Each row of a before or after table is a point. The points were changed in one or more steps. Then noise was added and the rows were shuffled. The steps act on columns, c1 being the first. Write out the steps. A step turns or swaps two columns, mirrors them in a line or flattens them onto one, adds a multiple of one to another, or multiplies or shifts one. Angles are multiples of 10 degrees, from the lower column toward the higher: turns from -170 to 170, lines from 10 to 170 but not 90. Use the fewest steps. Two steps may share a column if one is a turn and the other turns, adds or multiplies; they go together, in the order done. Otherwise the lowest column goes first.

Before (9 x 3):
-20 0 -7
-9 9 -44
5 -11 5
-2 26 -17
-60 14 1
8 17 -1
-26 -16 14
37 1 -4
-18 -23 -19
After (9 x 3):
-23 -17 -19
9 -8 -45
27 -2 -17
-11 5 5
2 38 -5
-16 -27 14
0 -20 -7
17 9 -2
15 -60 2
Steps: swap c1 and c2

Before (9 x 9):
-6 -5 10 -16 -30 -9 -14 -16 -4
0 -18 9 4 12 -19 -26 9 -9
-3 6 9 17 -39 -6 -2 3 -6
9 -19 -3 -7 -10 -8 13 1 -22
-9 1 8 14 15 9 11 -1 5
0 -14 1 11 9 18 -28 1 -7
-6 20 -6 -9 -26 -7 -2 8 -10
25 10 -43 14 -2 -13 60 -25 15
21 17 21 0 13 1 -15 -22 -15
After (9 x 9):
-10 2 9 15 13 10 11 0 2
-5 -27 11 2 10 -21 -25 10 -7
2 -23 0 9 9 19 -30 1 -10
23 17 -42 15 4 -9 60 -24 13
9 -29 -2 -9 -13 -10 12 1 -23
22 24 20 2 17 1 -15 -24 -12
-5 30 -9 -6 -29 -6 -1 10 -9
-4 7 8 15 -39 -8 -1 6 -6
-7 -9 9 -17 -25 -8 -16 -15 -2
Steps: multiply c2 by 1.6; add -0.3 times c8 to c5

Before (11 x 14):
14 -8 -35 -14 -23 -19 -5 -3 1 -5 27 -11 -18 12
16 -18 -33 7 25 -2 33 39 -45 -38 7 -7 45 -39
4 -17 18 11 33 -33 48 -9 31 3 0 16 23 -21
16 -39 -9 15 7 -21 40 5 7 16 -48 23 27 -7
-18 -7 -8 24 9 -26 -1 -25 -9 1 -22 16 26 -11
2 -28 10 -53 -25 -28 -16 -24 -3 -5 16 -12 -7 -3
-11 -11 -15 -11 33 24 19 39 -14 -14 5 -26 14 -32
14 -4 -16 -56 -41 8 -41 -27 18 -8 38 2 11 17
-9 -17 -44 -60 -13 7 14 -23 -21 -10 27 -5 3 8
-1 2 -40 -49 -10 -26 -31 -32 19 -28 -8 -5 1 -17
-15 -24 7 -2 33 -38 8 14 17 7 -5 49 9 -28
After (11 x 14):
27 4 -39 39 -25 -27 -32 -32 -17 -30 -12 -10 -7 -17
16 -7 -14 19 31 20 22 40 -16 -13 3 28 -18 -37
26 -30 8 36 -40 -25 -14 -23 -5 -3 17 11 -3 -2
-6 -14 -34 13 -26 -20 -8 -1 -11 -5 26 4 13 10
-17 -3 -36 10 24 -4 32 39 27 -38 3 39 -48 -36
5 0 -6 -21 23 -24 0 -25 14 -1 -22 -3 -24 -12
-22 -27 -9 -2 7 -22 41 3 13 13 -51 -18 -40 -7
13 -2 -13 35 -61 11 -39 -26 -7 -8 37 -15 -10 18
16 -22 7 6 35 -39 8 11 28 5 -8 -48 -15 -29
-4 -7 17 7 36 -32 47 -8 -5 4 1 -32 -27 -21
36 -15 -40 41 -29 6 13 -25 10 -13 27 23 -8 10
Steps: turn c1 and c4 by 150 degrees; turn c4 and c5 by -20 degrees; mirror c2 and c13 in the line at 10 degrees; turn c9 and c12 by -130 degrees

Before (13 x 32):
16 3 17 2 11 -6 3 26 -5 -35 4 11 -20 -29 6 -17 -9 -1 34 7 -7 -14 -12 -3 -21 24 -2 -20 21 19 3 3
20 -14 -5 28 40 43 5 -16 -17 11 -13 -12 45 -2 -17 -3 -48 48 17 3 -10 20 -26 33 14 -33 -7 -16 39 -1 37 -12
-8 40 7 16 -16 22 -8 1 -22 -44 32 9 -30 5 -23 -17 18 -4 40 -10 -15 -38 -20 3 2 18 -6 -1 -13 -12 -5 19
29 -8 -14 31 42 12 -26 -1 -25 1 -1 -12 11 -10 7 12 -3 56 -5 -20 15 -1 -25 28 14 -32 19 -6 18 -5 10 23
-2 11 -5 4 -6 -24 -9 -10 0 -30 14 -13 -27 11 -10 14 4 -12 27 12 -23 25 -23 10 12 -7 -18 -20 -2 17 -21 18
-1 19 5 -7 -3 -4 -17 27 -23 -7 17 -6 -6 -6 8 -9 23 20 26 -5 -32 5 1 -14 -5 17 -15 -17 -5 1 -1 -6
31 29 -26 -4 -3 -43 -21 -20 -9 19 -36 -1 -51 -37 3 4 2 -10 -27 -21 31 6 4 -47 4 -3 16 28 10 -21 -15 -12
-6 7 -4 -4 -2 7 -26 12 -15 -42 25 3 -19 6 -18 -15 3 -9 33 18 -17 7 9 -3 -35 -9 1 -19 -5 -26 -18 19
-9 12 14 7 -5 -9 -3 16 -28 -21 12 -5 -27 -17 -15 -15 1 -23 -5 -3 -47 -14 -17 -2 -19 -2 -2 -3 -26 -17 -28 25
25 26 -52 -7 -41 -24 -35 -10 -11 20 -13 -7 -55 4 9 29 -12 -7 -43 -2 13 -12 -21 -31 -19 -18 25 21 -22 5 -7 11
5 13 7 21 6 20 -17 7 -2 -26 2 22 -26 -10 -11 3 24 3 -6 -12 -20 -3 -8 -16 -23 -2 -21 -36 -3 -6 7 14
14 44 -46 -29 -33 -41 -14 3 -3 -8 -5 -8 -34 -33 -15 38 -14 -8 -60 -17 15 18 9 -28 5 -37 24 36 -16 2 -6 19
17 10 -9 23 39 1 -6 11 -16 2 12 3 31 1 -7 12 -32 38 8 12 11 9 -54 34 27 -25 -1 -37 18 -34 31 -5
After (13 x 32):
0 12 -6 6 -6 -8 -8 -9 0 -39 15 -14 -13 11 -10 13 5 -11 25 13 20 32 -23 9 15 -6 -18 -21 -2 17 -20 18
-6 8 -3 -4 -2 4 -26 10 -14 -45 -2 3 -4 7 -18 -15 4 -9 34 18 41 8 9 -3 -25 -9 0 -19 -6 -27 -19 17
24 25 -51 -6 -43 -9 -36 -11 -10 -2 -8 -7 -59 3 9 29 -11 -7 -43 -1 -13 -16 -22 -31 -24 -18 24 20 -23 6 -7 10
22 -15 -5 29 40 18 4 -17 -18 27 17 -12 40 -2 -17 -3 -48 47 17 4 -11 26 -25 34 7 -34 -7 -16 39 0 38 -11
31 31 -26 -4 -4 -17 -22 -21 -9 0 -8 -2 -54 -38 3 3 3 -10 -27 -22 -46 9 4 -48 -9 -5 17 29 11 -20 -16 -12
0 18 6 -5 -3 -1 -17 26 -22 -7 20 -6 -2 -7 8 -7 23 20 27 -5 31 6 2 -16 -1 17 -13 -18 -4 2 -1 -7
13 44 -45 -29 -34 -15 -15 3 -3 -18 -9 -8 -29 -34 -16 39 -13 -6 -59 -17 -14 21 9 -28 4 -38 24 36 -14 0 -6 20
4 13 9 21 6 8 -18 7 -2 -31 14 20 -16 -9 -11 4 25 5 -5 -12 18 -4 -8 -16 -19 -2 -21 -35 -5 -7 6 15
17 2 16 0 13 -3 4 25 -5 -39 0 11 -7 -30 6 -16 -10 -1 33 7 13 -16 -13 -4 -18 24 -3 -20 22 19 4 2
16 10 -9 24 40 1 -7 11 -16 12 -10 4 26 0 -7 12 -32 39 9 13 -5 14 -53 35 30 -25 -1 -36 18 -34 30 -5
-8 39 7 15 -17 8 -9 0 -22 -51 -2 10 -15 5 -23 -17 19 -4 40 -9 35 -50 -19 4 11 17 -5 -1 -12 -11 -5 20
-8 12 14 7 -5 -4 -3 15 -27 -29 32 -3 -20 -17 -14 -15 0 -24 -5 -1 38 -18 -18 -4 -14 -2 -2 -4 -27 -19 -28 26
29 -7 -13 32 41 5 -26 -2 -25 4 -10 -12 10 -9 6 10 -2 57 -4 -20 -13 0 -25 28 11 -32 19 -6 18 -5 11 24
Steps: multiply c6 by 0.4; turn c10 and c13 by -20 degrees; turn c11 and c25 by 20 degrees; turn c11 and c21 by 120 degrees; multiply c22 by 1.3

Before (14 x 64):
11 -8 15 -31 -1 -32 18 7 40 2 -2 8 2 -9 20 20 -6 -25 12 35 -17 35 -21 -11 37 -5 -10 -25 28 33 -24 27 1 7 16 -28 16 8 29 20 16 4 19 -2 -11 21 30 -21 18 -4 10 -31 -21 14 -26 -30 -2 -15 -2 -4 -7 40 37 2
21 19 -23 -5 13 -37 -24 -4 -11 -16 9 -22 -8 18 -25 -7 21 1 4 -33 1 31 0 34 -26 6 -9 -4 -21 32 9 1 38 6 20 -30 -24 10 -19 18 -31 -28 18 -48 21 -44 31 18 -13 -43 20 -12 -21 21 39 -31 6 -15 34 -26 -13 9 41 -8
-6 -5 20 -17 -6 -5 8 33 -14 23 -30 -29 -27 -42 -5 1 21 6 16 12 5 10 -3 24 -23 -11 -8 2 -5 -19 -1 7 13 -19 19 -27 -37 19 -8 11 -24 -19 26 18 31 17 5 7 -15 -17 17 25 -8 17 -8 11 19 -43 -15 12 -6 -11 49 15
-32 17 -48 -15 -23 -17 15 -2 14 -19 7 -16 3 -27 -9 -31 -18 -23 -22 -9 26 -2 0 30 27 53 -22 -1 1 -26 24 -7 -14 1 8 -23 -5 14 9 -13 20 -16 2 2 38 -19 37 9 11 24 -9 -8 -29 -14 -26 7 -19 13 -11 3 0 -10 -15 -11
19 7 9 18 -3 -20 46 38 41 -21 26 37 -4 23 8 18 4 -25 11 -16 -2 8 11 -14 20 11 1 -16 1 17 -31 -8 21 18 -42 -18 15 -13 -1 1 32 8 14 -38 49 -5 38 23 17 19 16 14 22 -20 -29 0 19 5 35 9 17 -9 50 -10
28 12 -21 24 -39 31 29 -25 34 -31 8 37 -18 11 1 -35 -10 29 -14 -6 -17 -17 17 0 7 26 11 29 26 0 22 14 -25 8 -4 -2 -23 33 -5 29 -23 -12 29 -17 -14 -6 40 3 6 -6 -44 19 7 32 33 -31 28 8 24 -5 -15 14 40 -6
-24 -44 17 10 -15 -21 -25 -1 -24 17 -29 7 -23 -24 -47 11 3 39 5 -10 33 30 -28 -10 43 -17 -46 -25 35 -17 25 -24 13 -26 6 17 -50 11 28 4 -16 -3 10 -5 51 7 -20 20 -49 2 -33 1 31 -31 -29 6 1 -33 10 16 33 -10 -1 28
-41 -5 -19 15 -35 -11 -2 -3 16 -29 6 -19 -9 7 -10 -30 -18 -7 -9 11 1 -13 16 -7 -8 27 -15 -10 6 29 -29 4 4 -46 -34 -5 10 25 0 20 -10 23 -16 14 28 8 51 17 -5 19 -4 24 23 4 -22 17 -18 18 -25 0 19 28 11 2
20 -18 4 -1 -24 -29 -20 3 -11 15 -16 39 0 4 22 5 -14 20 22 -5 30 4 -32 2 -5 46 -37 1 -16 9 11 5 5 -7 -9 11 3 -11 15 -13 22 30 5 13 53 22 -18 -2 -40 4 -12 20 2 -16 -15 -22 20 -2 -23 17 -14 39 35 -21
25 -18 -45 23 -42 13 -19 -1 4 -16 -9 38 23 -19 4 3 -13 -20 -27 -7 30 16 -38 27 25 24 -20 12 -5 11 -4 11 -14 -49 2 40 -18 14 -8 34 -4 -9 -25 -46 -7 8 17 -38 6 -26 19 36 -16 22 16 -2 -11 23 -16 -1 43 13 -16 0
13 17 17 15 28 17 46 31 -4 -14 28 -5 13 -12 18 -36 25 10 24 -33 -20 24 17 35 -26 19 9 19 -16 -10 1 4 1 -43 -24 4 14 -12 19 12 -9 34 16 -6 14 -6 8 19 -17 -41 -25 -18 11 7 21 -14 22 -4 34 -35 -3 -7 11 -32
7 -28 13 -32 -25 -19 24 17 -25 39 15 20 0 6 -16 -29 9 14 -33 30 -18 -30 -7 -11 -20 31 -36 -11 -3 21 23 27 -22 -49 -39 11 -15 -18 8 5 -19 -18 -14 -33 44 4 -4 13 -4 1 1 3 35 -33 28 6 -2 21 29 -8 -3 -22 -8 -12
-28 -13 -12 18 15 11 42 -11 1 -17 37 25 15 -1 8 -20 -13 -10 -9 -15 27 12 -47 32 -3 -10 10 -10 -3 15 -35 17 13 -16 -28 11 -10 43 -16 14 15 20 0 -8 -4 18 -12 23 -30 -18 -16 -32 15 -7 -32 13 -9 -38 -28 -28 44 -13 -16 27
-8 -20 15 -2 23 25 5 22 28 -25 25 30 2 23 -26 18 -13 36 -30 9 18 -34 19 -17 -15 -17 8 12 -5 -16 -11 5 22 12 13 1 -27 50 6 34 -30 -10 -26 -8 30 -43 48 2 -50 -28 -48 4 -12 -16 2 10 10 -24 -29 26 -16 7 44 -23
After (14 x 64):
10 -8 13 -31 2 -31 19 10 39 2 -2 8 -1 -6 16 20 -9 -26 11 24 -16 45 18 -5 38 -3 17 1 32 -35 -25 31 2 8 13 -29 17 5 31 -19 -17 6 20 1 6 19 31 -19 21 -5 11 -40 -23 10 -27 -31 1 -15 -1 -3 -5 44 38 3
-27 -15 -10 19 17 15 41 -13 2 -16 36 27 17 -5 6 -20 -14 -5 -6 -1 26 4 60 53 -6 -9 7 8 -5 -28 -36 15 11 -12 -25 9 -7 -35 -11 -20 -3 22 14 -4 1 19 -14 24 -30 -19 -16 -32 15 -6 -35 17 -8 -38 -31 -30 48 -13 -13 30
-44 -6 -21 18 -34 -12 -1 -5 12 -32 9 -17 -8 10 -11 -32 -20 -3 -5 -2 1 -6 -19 5 -7 30 9 -26 7 -37 -28 4 4 -44 -31 0 9 -14 -1 -9 14 23 -14 15 -34 9 49 18 -3 19 -2 13 20 3 -23 19 -18 19 -23 0 21 30 12 2
-33 14 -53 -15 -23 -14 20 1 16 -20 5 -12 6 -30 -12 -29 -16 -26 -25 -1 26 -1 -22 34 29 52 22 2 1 19 23 -7 -17 -2 6 -22 -5 -23 9 23 5 -14 23 2 -30 -19 39 8 7 24 -7 -8 -29 -15 -26 3 -18 16 -12 5 2 -7 -17 -11
20 19 -21 -2 12 -36 -26 -5 -11 -16 11 -23 -13 15 -25 -11 22 1 3 5 3 11 34 38 -27 9 8 2 -22 -31 7 0 43 7 18 -30 -23 1 -18 -11 -23 -27 -26 -45 -26 -41 28 21 -14 -40 22 -13 -24 22 39 -30 6 -15 32 -26 -13 12 37 -8
21 7 8 22 -4 -22 44 37 46 -18 28 37 -5 22 7 19 5 -27 10 -1 2 1 9 -23 21 10 -4 -19 -1 -11 -30 -6 20 18 -44 -19 15 15 -4 18 -9 9 34 -38 -45 -4 34 23 15 18 18 2 23 -20 -29 5 17 7 34 13 13 -7 49 -8
30 10 -21 24 -34 33 30 -24 33 -30 8 35 -14 8 -2 -33 -8 29 -12 -11 -17 -17 -41 14 6 29 -15 12 23 -10 23 15 -28 10 -4 -1 -24 -30 -4 -30 -33 -13 -17 -14 6 -8 42 2 7 -4 -45 31 5 29 32 -28 29 13 22 -5 -16 11 42 -7
28 -20 -45 19 -41 16 -18 -3 2 -14 -7 39 25 -19 4 2 -14 -24 -31 2 28 9 15 35 22 26 36 -17 -4 -14 -3 13 -15 -49 4 40 -19 -11 -10 -32 26 -10 -8 -46 -5 7 20 -35 8 -25 18 33 -17 21 18 -5 -13 20 -19 -1 40 11 -17 1
11 17 19 19 29 19 46 32 -5 -12 24 -5 17 -13 15 -32 26 10 23 6 -24 0 -13 30 -23 14 -12 26 -17 14 4 3 -1 -44 -22 4 11 6 19 -5 -17 32 -6 -8 -19 -8 11 16 -17 -40 -28 -2 12 6 23 -14 19 -3 33 -34 -3 -7 9 -32
15 -19 7 2 -25 -28 -22 2 -16 14 -16 37 -2 6 19 5 -14 19 22 -2 30 2 21 -5 -3 49 46 -10 -13 -6 10 4 5 -4 -9 12 1 14 14 33 -3 29 23 17 -47 21 -17 -2 -41 3 -11 17 7 -16 -16 -23 23 3 -23 14 -12 40 36 -20
-7 -17 16 -4 23 23 5 20 26 -27 23 30 3 25 -25 17 -13 37 -27 -9 19 -20 8 9 -14 -15 -16 7 -6 -2 -10 8 18 12 11 -2 -23 -55 2 -23 15 -10 -31 -8 -42 -46 51 4 -48 -26 -49 14 -12 -14 1 10 12 -25 -27 25 -20 7 43 -27
6 -26 11 -28 -26 -21 24 17 -27 36 16 19 0 10 -16 -32 6 13 -34 -7 -22 -5 -30 -17 -21 30 38 -11 -3 -8 24 29 -25 -49 -39 12 -11 24 9 8 12 -19 -21 -34 -42 1 -6 13 -4 0 0 -4 40 -30 33 10 -3 18 28 -11 -1 -25 -7 -12
-3 -6 23 -15 -5 -6 8 33 -13 28 -31 -29 -21 -43 -7 -5 23 4 15 8 3 14 17 32 -24 -11 7 -15 -5 12 -1 10 10 -17 14 -27 -35 -23 -6 2 -30 -18 -23 18 -33 15 2 7 -12 -16 16 21 -9 16 -7 7 22 -41 -15 12 -8 -11 51 16
-26 -45 20 14 -17 -21 -27 1 -22 19 -26 6 -22 -20 -51 11 2 36 4 10 35 17 25 -5 41 -17 53 -20 36 11 29 -23 7 -25 4 16 -50 -14 28 12 -9 -3 -13 -6 -49 2 -22 20 -48 1 -35 -13 32 -35 -30 7 1 -35 12 15 31 -11 -2 30
Steps: flatten c20 and c22 onto the line at 60 degrees; turn c23 and c27 by -160 degrees; add 1 times c33 to c23; add 0.5 times c38 to c24; turn c30 and c38 by 160 degrees; turn c28 and c52 by 40 degrees; turn c40 and c45 by -160 degrees; turn c41 and c43 by 80 degrees
